Each wall is flat, endless, passes through zero and stands at right angles to its row. A trip goes straight from one point to another. Which walls does it cross, in order?

Walls:
(1): [-5.8  1.0]
(2): [ 0.6 -1.2]
(3): [ 1.2 -4.3]
(4): [-0.6 -2.1]
(5): [ 1.0 -2.1]
(6): [-2.9 -2.5]
(7): [-5.8  7.6]
(8): [2.4 3.1]
(9): [ 3.2 -5.0]
(10): [-1.8 -0.8]
Trips:
[-0.1 -2.8] to [7.1 0.4] => 10, 6, 8, 4
[ 5.2 -0.9] to [ 3.7 -5.7] => 4, 8, 6
[-0.1  1.1] to [-3.0  0.2] => 10, 6, 8, 4
[ 2.5 -3.9] to [ 1.3 -4.4] => 10

Walls:
(1): [ 2.6  0.3 -2.3 -1.8 -4.7  0.1]
(2): [-6.5  3.9 -3.5  3.9  2.4 -1.5]
(3): [-1.2  2.3  3.5  0.2  3.4 -2.9]
(4): [ 1.5 -4.9  1.5  1.3 -4.9  0.9]
(5): [ 3.1  2.4 -2.9  1.7  5.5 -0.2]
(6): [-1.4  3.0  0.2 -5.8 -2.6 -1.9]
(7): [-4.7 -1.9  2.9 -4.1  4.4  2.8]
(8): [ 4.4  1.1 -1.4  2.2 -3.6  4.7]
(9): [0.9 4.7 1.4 1.1 5.1 1.8]
(10): [ 1.2  1.6  3.3  0.5 -2.9  0.9]
(11): [-0.3  2.4 -4.5  2.4  2.3  2.8]
Trips:
[-7.7 -9.0 -0.4  2.0  1.1  1.2] to [-0.2  0.4  3.5  3.1  0.6 -0.9] => 3, 10, 9, 7
[ 4.2 -2.0 -6.7  1.6 -4.5 -0.1] to [ 0.0 -6.3 -0.3 -2.2  1.4  2.1] => 5, 11, 7, 8, 1

Walls:
(1): [ 4.7  2.1  0.4 -2.5 -5.2  2.0  1.1 -5.2  2.5]
(2): [ 2.4 -0.3 -1.6 -1.9  1.7 -1.2 -8.2 -2.1 -8.4]
(3): [-0.2 -2.1  1.0  1.0  1.8  2.8  3.6 -2.0  0.4]
(4): [-2.8 -0.4  3.5  0.5 -2.6 -4.6 -1.6 -7.0  1.9]
(5): [-2.9 -0.9 -6.8 -2.1  6.0  3.4 -0.4 -3.7  4.7]
(6): [-5.4 -3.3  1.7 -0.3 -1.2 -2.1  1.2  0.3  0.8]
(7): [-0.1 -3.4  4.5  1.3  2.2  3.1 -0.5 -2.4 -3.2]
(8): [ 1.3 -1.6 -3.3  0.2  2.7  5.9  1.4 -1.3  0.9]
(9): [-2.5  2.4  0.4  1.3 -2.0 -5.7 -3.7 -2.8  2.6]
Trips:
[ 2.3  1.1  1.0  7.1  0.4  0.1 -3.4  2.9  2.8] to [-5.1  2.5  3.0  1.1  3.7  3.9  0.5 -1.9  0.1] => 7, 8, 3, 5, 4, 6, 9
[ 0.9 -7.2  5.6 -2.0  4.0 -3.2 -4.0  3.0 -0.5] to [-3.6  5.6 -2.7 -2.8 -1.5 -3.1  0.4 -0.4  2.8] => 9, 7, 5, 2, 1

Walls:
(1): [ 8.9  1.5 -1.4  2.0 -1.4 -3.1  4.0 -1.5  3.8  6.2 -1.9 -0.5 -1.4 -0.3]
(2): [ 0.0 -0.7 -3.0 -2.7  2.0 -2.4 -1.9 -3.6  1.1  0.6 -4.4 -0.5 -6.1 -1.9]
(3): [-2.3 -4.2  0.2  2.3  5.7 -3.8 -3.9  2.1  1.3  3.4  0.8 -1.1  1.0 -1.4]
(4): [-1.9 -1.5 -5.7 -1.3  2.1  4.1 -4.3 -0.8 -6.0 -1.5  1.7 -1.1  1.7 -3.1]
(5): [ 3.2 -2.5 -5.6  0.1 -4.2 -2.6  2.3  1.8  5.6 -2.3 -1.6 -0.7 -7.6  1.6]
(6): [ 0.7  1.4  1.4 -7.8  1.8 -1.1 -1.1  2.4 -1.6  2.7 -0.8  2.6  5.0  2.4]
Trips:
[-0.8 -6.4  0.8  4.1  0.6 -0.7  1.8  0.0 -1.0 -0.8  3.2 -3.9  1.9 -4.6] to [ 0.9  2.3 -2.9  1.0  9.2 -5.7 -5.8 -0.2  1.7  2.6  0.2  5.2  0.0 -3.3] => 2, 1, 6
[ 1.6  8.2  3.4  0.6 -0.5  0.4 -3.8 -8.1 -1.8  0.1  1.3 -2.7 -1.3 -2.5] to [-5.5 -2.2 -1.9  1.9  1.0  4.4 -2.4 -0.2 -2.9  5.6  1.9  3.0  0.3 -2.8] => 1, 3, 2
[ 1.5  3.4  3.0 -1.1 -2.0  1.1  6.3 -1.3  1.0 -0.7  1.2  6.2 -1.3 -1.5] to [ 0.5  1.0  1.6 -2.0  2.0  1.4 -4.2  0.8 -3.9 -6.1 -2.6 -3.2 -1.0  1.9] => 5, 1, 4, 2
[ 1.6  2.0  2.0 -2.8 -0.2  2.4  3.6 -0.1  0.8  0.1 -2.2 -3.7  7.3  0.8] to [-0.8  3.4  0.7  3.4 -3.1 -0.9  2.7  2.1  2.4 -3.8  1.4  3.7 -2.4  1.1] => 5, 6
[-3.4  1.6  4.4  3.0  1.6  0.0 -3.7  1.7 -0.5 -1.1  3.4  1.1 -0.5 -3.4] to [-0.1 -0.9 -0.2 -4.2 -5.0 -0.6  2.5 -1.3  1.4 -1.0 -0.4 -5.0  3.0 -1.1] => 3, 4, 6, 5, 1
[ 1.8 -3.7  0.2  2.2 -2.0 -3.3 -0.9 -5.8 -0.1  2.2  2.1  3.4 -0.6  5.4] to [-1.7  0.3 -2.5 -0.3  2.6 -2.7  5.2 -1.9  0.2  6.5  0.7  5.3 -3.1 -2.8] => 6
[-2.6 -0.6  2.2 -3.5 -3.8  1.8  7.1 -0.8  2.3 -4.5 -2.6  2.7 -5.8 -4.6] to [ 2.5 -0.6 -1.0 -5.2  2.8 -2.7 -1.6  5.6  1.0  0.9 -0.4  8.3 -1.3  5.0] => 6, 1, 3
[-2.8  1.2 -1.4  2.9  4.0  3.4 -0.1 -2.3  0.8  1.4 -3.9 -1.9  2.8 -0.8] to [-2.1  0.6  0.7  1.6  2.0 -2.5 -1.6  6.4  0.2 -0.8 -5.6  0.1  0.6 -6.2] => 6
[-3.5 -0.4  6.9  2.9  4.1 -2.2 -1.1  0.9 -0.2  4.7  0.2 -0.8 -3.8  1.7] to [-7.2  0.8 -1.3 -3.7  2.6  1.7 -4.1  0.6  3.4  2.3 -0.9  4.5 -1.2  0.1] => 6, 4
[ 4.1 -2.3 -7.0 -1.7 -1.2 -5.4  3.5 -3.0  2.2 -1.1  2.9  0.7 -0.9  3.8] to [ 1.6  3.7 -2.9 -0.7 -2.9  3.1 -4.6  5.0  1.6 -0.6 -1.8 -4.8 -3.8  2.0] => 4

Walls:
(1): [-5.7  1.7 -2.5  1.4 -2.0 -0.1  0.0  2.1 -0.1 -0.7 -2.4 -3.2 -0.1  5.2
  0.3 -1.2  2.7  1.5 -2.5  5.1]
(2): [-6.0  3.4  0.0 -3.0 -1.1 -1.9 -0.3 -2.7  4.9 -4.5  2.2 -0.3  2.7 -1.8
 -3.6  6.5  2.8 -0.8 -3.0 -0.3]
(3): [ 1.8  0.0  2.3  3.4  3.3  3.0  1.0 -5.6 -0.3 -1.3 -1.8  0.9  2.4 -6.1
  4.0  2.1  3.2  2.7 -4.6 -0.9]
(4): [-1.2 -1.6 -2.4  1.3  2.8  0.1  3.6 -4.0 -6.4 -0.9  0.3 -0.7  0.8  5.4
  3.2  3.7  2.0  0.0 -5.6 -1.8]
(5): [-0.3  3.1  1.3  3.0 -3.4  2.8 -1.4 -1.2  0.0  0.7  1.9  5.9  9.3 -0.6
 -2.7  2.0  3.4 -4.1  4.2 -2.0]
(6): [-5.2  2.9 -4.5 -0.4 -3.9 -4.1 -2.2  3.1 -3.1  5.2 -0.4 -2.8 -3.6  4.4
  0.4  4.1  2.3 -1.1  2.6  2.4]
(7): [ 3.2  0.0 -3.0 -3.9  3.0  4.4 -1.3 -0.1 -1.2 -4.4  0.7  0.0  4.9  1.2
  2.2  1.8  1.2  4.9  0.2  3.5]
Trips:
[-5.3 -1.7  3.8  1.8 -3.3 -0.3 -1.7 -2.7 -1.5 -1.4  1.7 -3.6  0.7 -1.1
 -1.4 -3.4 -3.1  3.3  2.8 -3.7] to [-1.3 -0.3 -4.7  1.0  6.6 -3.3  2.1 -2.0  5.2  0.4  0.8 -0.3  1.2  0.7
 -3.8 -0.1  0.7  2.0 -3.2 -4.4] => 5, 3, 4
[ 2.7 -0.1 -2.5 -0.5  0.8 -3.4  3.8 -0.6  4.1  1.0  2.7  1.6 -0.6 -2.3
  1.5 -3.2 -1.5  4.6  0.4 -3.3] to [ 1.3 -6.4  2.2 -4.8  0.7 -3.1  2.3  4.9 -4.4  5.8  3.5 -2.8  0.9 -3.5
 -4.6 -1.3  3.6 -0.4 -1.0 -3.4] => 3, 6
[ 0.7 -1.3  6.3  0.5  4.6 -7.5 -0.6 -1.7 -3.6  2.6  1.9 -0.4 -6.8 -1.8
 -3.8 -1.2 -3.3 -2.0  1.2 -3.5] to [ -2.5  -0.8   3.5   3.7   3.2   0.7   0.1 -10.1  -4.3   2.3   5.3  -1.3
   4.2  -0.3  -0.3   0.5  -5.1  -1.6  -1.0   2.6] => 4, 3, 5, 2
[ 2.3 -3.4 -3.2 -0.7 -0.2 -0.3  0.1  5.7  3.8  5.2  0.5  1.9  2.0  4.3
 -0.7  4.9 -1.8 -1.9 -0.9  2.4] to [ 0.5  3.2 -2.8 -0.2  7.8  1.9  1.6  2.8 -6.2 -1.7 -1.7  1.4  4.7 -3.2
 -5.9 -0.5 -2.4 -1.1 -0.4 -3.6] => 4, 1, 6, 3

Walls:
(1): [-0.9  3.1  1.7 -0.6 -4.0 -1.9  0.4  1.8 -4.3  3.0 -4.4  0.7 -5.6 -0.7
  4.7 -1.7 -2.1 -4.3  1.1 -1.7 -3.0  0.2 -4.8  3.0 -5.0  0.9  0.2 -1.7
 -5.3 -4.7 -2.5  0.9 -2.5  2.3 -2.3 -2.0 -5.6 -1.6  2.2  0.6 -4.0 -2.5
  1.0 -5.3 -0.9 -1.3 -1.3 -0.9]
(2): [-0.3 -3.7 -3.8  4.0 -2.7 -4.8 -4.0  1.9 -0.6 -2.9 -1.8  1.2  4.7 -1.9
 -0.4  2.1  0.7 -1.5 -2.3 -1.2  1.6 -8.8 -2.3  7.4 -0.8  2.9 -3.6 -0.4
  1.8  3.4  0.2 -4.8 -1.3 -0.4 -0.6  2.7 -0.4  0.7  3.4  2.6  0.0  1.9
 -2.6  1.4 -1.0 -0.6 -0.9 -2.5]
(3): [ 4.5 -1.0  0.1 -1.3 -1.7 -0.4  0.7  7.3  0.2 -3.6 -1.0 -5.6  1.6 -0.2
 -1.6  2.2  3.9 -2.0  0.3 -4.0  3.5  2.3  1.6 -2.2 -6.7  2.6 -0.6 -1.0
  1.6 -6.3 -2.4 -1.0 -2.7 -1.3  2.3 -0.6  1.5  1.0  3.1  5.2 -5.1 -2.5
  3.1 -5.4 -0.3 -2.3  4.2  1.7]
(4): [-0.5  3.2  0.6 -1.4  1.6  6.0 -3.7 -2.3 -4.3 -1.7  1.1 -2.3 -2.9  0.4
 -1.8 -4.0 -1.7  4.1  4.0 -3.6  3.3 -1.5  3.8 -1.6 -0.2  5.2 -3.2  0.5
 -2.9 -1.8  0.4  0.0 -3.6  0.3  1.2 -1.4  4.5 -2.6 -0.3  2.9  1.2 -5.2
  1.2 -6.8 -5.5  4.5 -5.8  2.4]
(5): [ 2.0  5.6  3.6 -2.2 -1.0 -5.7  0.5 -3.3 -4.4  0.4 -2.4 -5.2 -0.1  1.0
 -0.8  0.3 -1.7 -2.5  0.4 -0.5  2.6  6.0  3.9  5.0 -3.7 -0.5  2.2  0.8
 -0.3 -1.5  1.8 -2.5  1.5  3.7 -0.6 -0.3 -0.9  1.8 -2.2  3.5 -0.3  4.2
  1.7 -1.8  1.4 -0.2  2.3  5.6]
(6): [-0.1  3.1 -3.0  0.3  3.5 -3.2 -3.5  8.0 -1.4  3.2  4.0  3.6  0.7 -5.0
  0.4 -0.4  3.7  6.8 -2.1 -1.9  3.6  3.0  0.4 -0.8  0.2 -5.6 -6.2 -3.5
 -5.1  2.8  3.0 -1.9  1.2 -3.4 -5.7 -1.0 -1.8 -1.1 -3.5  3.9 -0.5 -5.0
  0.1 -0.9 -2.1  4.5 -2.0  0.1]
(7): [ 1.3 -0.4  3.7  2.2  0.1 -1.7  1.4  7.1 -4.2 -1.0 -2.4  3.1 -1.1  1.5
 -2.5  0.6  2.1  1.6 -0.7  5.2  3.9  1.9  3.5 -1.7  0.5  1.8  1.5  1.3
  2.8 -0.3 -0.5  3.1  4.5 -2.8 -1.2  8.6 -2.0  2.3  2.7  0.0  0.0 -0.4
  4.9 -1.5  4.8 -2.4 -3.8 -2.2]
(8): [-0.8  7.2  4.9 -0.2  6.7 -1.8  5.5 -1.2 -1.7 -3.5  1.9  0.8 -3.9 -2.1
  2.3 -4.9  1.2 -1.8 -2.7 -2.9 -4.1 -0.7 -2.1 -5.3  0.3 -2.1 -1.0  3.5
 -0.1  5.7  0.9 -6.7  2.8  0.8  0.1  9.1 -8.0 -2.4  2.4  1.6 -3.8  1.1
 -2.7 -0.2 -1.7 -0.1 -0.3  2.5]
(9): [ 3.2 -5.0 -8.9  1.7  4.2 -3.0 -0.6  2.9 -0.4 -0.6 -2.1  0.5  4.1 -4.8
  1.9 -4.2  0.1  5.1  2.7 -3.0  2.3  0.6  2.1 -3.5 -0.3  0.9  2.1  3.1
 -2.5 -1.5  4.0 -3.0  4.6 -1.2 -1.2  2.8 -4.2  1.6 -6.0 -0.6  4.3 -2.4
  0.9 -1.5 -4.9 -0.5  3.8 -2.1]
Trips:
[-2.9  1.7  7.0 -0.7  0.0 -2.2 -6.6 -6.4 -3.6  0.9  4.3  1.3 -1.7  3.7
 -2.4 -1.0  2.5  1.2  2.4 -0.7 -1.5  6.3 -3.0  3.1 -1.5  0.2 -1.0 -3.9
  0.6 -2.2  0.3 -4.0  3.5 -3.4  1.6 -1.3 -2.3 -0.2 -1.6 -5.5 -0.7 -1.1
 -2.1  0.0 -5.8  4.1 -8.0  0.0] to [ 0.4 -7.4  3.3  0.4  1.1 -0.8  1.9  1.6 -0.3 -0.3  7.1  1.3 -4.2 -1.7
 -5.8 -2.7  0.0 -0.7  0.4 -4.0 -1.3 -3.1  6.6  1.3 -2.5  9.2  3.6 -0.8
  2.4 -1.3 -6.8 -0.5  1.4 -1.8 -1.3 -2.4 -6.0  0.4  0.6 -4.5 -5.4 -3.9
 -1.7  2.6  3.5 -2.3  0.2 -0.2] => 7, 6, 5, 3, 2, 4
[ 0.3  5.9 -0.8 -1.7 -2.4  0.3  4.4 -5.4  3.8 -2.6 -0.6 -0.7 -1.9  3.0
 -1.0 -1.9 -2.1  0.3  2.4  1.4 -2.9 -0.4  2.0  2.3 -3.2  0.1 -6.3  8.3
 -0.7 -0.8 -2.2 -5.1  1.4  1.0 -3.2  0.5 -1.6 -8.3 -0.5  1.0 -3.1 -2.5
 -2.5  1.5  0.5 -3.5  8.9 -0.4] to [-4.8 -3.7  4.6  0.6  1.0 -2.7 -0.5  1.1  0.7 -1.7  2.0 -2.1  6.3 -0.3
  1.1  1.4 -1.6 -0.3 -4.3 -2.8  5.3 -3.6 -2.8 -0.8  4.2 -3.1  1.6  0.2
  3.4  2.5 -5.6  2.1 -3.7 -0.4  0.8 -2.0  2.1  1.0 -3.9 -1.1  0.7 -1.7
 -1.4  3.1 -1.7  6.1  5.8 -0.6] => 2, 1, 3, 5, 8, 6
